Rows are points. The window is the flat piece filled in between its corners: a triangle in 3 columns, a solid with four corners in 4, and so on. A path goes straight from each point to the next, and from the last back to the first. List the points from which the path goes on through the window.

Window (4 x 4):
[[  6 -20 -40  41]
 [ 39 -30  15 -34]
 [ 28  10  22 -24]
 [-48  30  15  -2]]
Path:
(1): [ 40   0 -15 -69]
(2): [18 -8 47 17]
(3): [ 16 -24  -8  44]
(4): [  0  -9 -55  -5]
(5): [-17  26 -43  -6]
(6): [-18 -11  14  32]
(7): [-32  -7  -6  39]
(8): [ -7   0 -48  15]
Through the window after points: 1, 3, 5

Window (8 x 8):
[[  7 -45 -38 -52  17  -8 -41 -13]
 [ 33 -56 -23  16  58   7 -32 -18]
 [ 54  -8 -15  15 -12  18   6  -5]
 [ 28  33 -58 -14   0 -18  43  -6]
 [ 15   0  12   2 -11 -23  14  -9]
 [ -5 -10  71   6   6  61  76   5]
 [ -8 -80 -13   2   0  -7 -26  20]
 [  5   8  -9  42  -5   0 -46  43]]
Path:
(1): [-10  -3 -17 -55  47 -59  42  51]
(2): [ 27  -6 -39  20 -19  14  -2 -16]
(3): [-37 -41  16  29 -13  42  44 -29]
(4): [ 40  -3  34 -19  19  11  21  35]
(5): [ 36 -32  11  -3  27   9   7  31]
(6): [-50 -11  24   3   5  26  35 -47]
(7): [-35 -27  -9  14 -24  52  -4 -24]
(8): [ 30 -34   9 -17  25   0  29  -2]
(9): [ 20  -7 -24 -49  20 -17  -3  30]
(10): [ 18  -3 -47  -7   0  -6  12 -22]
(11): [  7 -55 -21  10 -10  19  -1  -9]
(12): [ 15 -11   6 -14  47   4  -1  24]
(13): [ 42 -30  19 -19 -14 -10   3  60]
(14): [ 23 -15 -38  24   3  18  -1 -35]
(15): [  8   2 -72  31 -11   5   5 -41]
(16): [ 29  -9  30 -17  21   3  -3  30]
Through the window after points: 1, 3, 9, 13

Window:
[[ -10   20   50  -21   21   58  -10   17   -6   17    6]
 [   1   33  -15   28   -7  -30    1  -12   41    0   -8]
 [ -53   -2   30  -11    3   60  -52  -14   -6  -26  -30]
 [  -9   -2  -20    4  -50  -18   19  -15   17   29  -19]
 [  15  -22   26  -32   18    7  -47   53   21   16    6]
 [-104   37   10  -21   14   19   -2   -9  -14  -14  -44]
 [  -1    6  -23  -17  -36  -27   70  -24   17  -45    6]
 [  25   14   -6  -18  -20  -33   46  -32  -14  -26  -47]
 [ -31    9   -9   -7   40   77  -52   47  -10   12  -13]
 [  32   20  -17  -45  -13   -6  -27   -6   18   17   19]
 [ -15    5    5   11    8    3  -43   23  -30   19   33]]
Path:
(1): [-72 -16 -41 -13  25  25  -9 -49  10  20  -3]
(2): [-60  70  63 -21  -8  12  -1  42 -24 -35 -54]
(3): [-21  52 -26  13 -42  -5  15  38  22 -24 -25]
(4): [ -5 -18  11 -40  43  16 -17 -23 -16  32   5]
(5): [-25   1   2 -25  43  22 -13   3  -1   0   9]
(6): [-12  35  12   1 -30  63 -68  53  -2 -11 -46]
(7): [-13  48 -10  -3 -26  -2 -23  31  -7 -23 -34]
(8): [-18  -4   7   4  19  15 -20  -3   3  17  18]
(9): [  0 -34 -18  -3  27 -27 -36 -20  -7  34  -2]
(10): [-29  52  16   7 -51  32   7  33   0 -11  11]
(11): [ -4  19  17 -17 -57  22 -20  52 -10 -22  -9]
(12): [-24   4  -8  -9  30  31 -10  -6   2   1  -7]
Through the window after points: 1, 7, 9, 11

Window (14 x 14):
[[ -2 -13 -19 -34 -39 -35  -1 -19  29  28 -37 -25   4  -7]
 [-34  26  18 -16   0 -14  15  15  21  21 -21 -45  10 -34]
 [ -2  41 -28   2  53  10 -47 -19 -20   7 -33 -47   0  57]
 [ 79 -53  41 -38  42 -20  31  17 -23  36  15  12 -15  -7]
 [-33  44 106 -17  13  48  14 -63  69 -16 -25  35  13   0]
 [-16 -28 -11  -1   9  17  10  25  20  59 -23   1  -9 -30]
 [-21 -13   8 -27   7 -32  30   3  -6  29 -16 -17  23  60]
 [ 66 -58 110  47 -35  64 -23  18 -20 -25  27 -24  18  42]
 [-12  13 -37  22 -28 -22   4  -9  20   5 -11  -4  50 -20]
 [-30 -38  -8 -34  49  27 -26  11  19   4 -32 -25  36 -58]
 [ 34 -56   3  23   3  47  11 -15 -12  -9  57 -53 -37   5]
 [ 55  35  16 -38 -15  59  28  38  37 -65 -10  66  -6  24]
 [-30 -21  -7   7 -32 -11  11 -42 -39 -14  16  -2 -57 -34]
 [-40  22 -22 -12 -53 -12 -32 -21   9   5  41  -1  -4  -5]]
Path:
(1): [ 12 -33   0  16  -9  -4  -9   3  33  -1   2  11 -18   8]
(2): [ 26  -4  22 -30  10  49  16   6 -11 -17  12 -16   5  -7]
(3): [ 34  23  24 -32 -17  46  27 -11   1 -24  -8  36   1 -13]
(4): [-12 -29 -14   8  -3 -20  -6  30  17 -23  12  -4 -42  24]
(5): [  8 -28  38  11  -7   0 -18   7  18 -12  23  13 -26  35]
(6): [ 12  24  13  -6 -16  26  29 -27 -17  11 -19 -28  23  -6]
(7): [-10  -1   3 -21 -22   6  13 -19 -10  15  -9 -23   0  -3]
(8): [ -6 -24 -15  36  35 -24 -43  -7  21 -14 -11  15 -51  -7]
(9): [ -5 -28  44  10  18   4  10  -3  38 -16  22  -5 -15  -1]
(10): [ 16  26  24 -23 -18  76   6 -59 -16  16 -12 -15   6   3]
(11): [ 13  21 -17 -24  16  31   2 -25 -51  48 -39 -24  17  20]
(12): [ -7   4   5  13  22  -1 -29   7  37 -37  10 -26 -17  22]
Through the window after points: 1, 3, 7, 9, 11
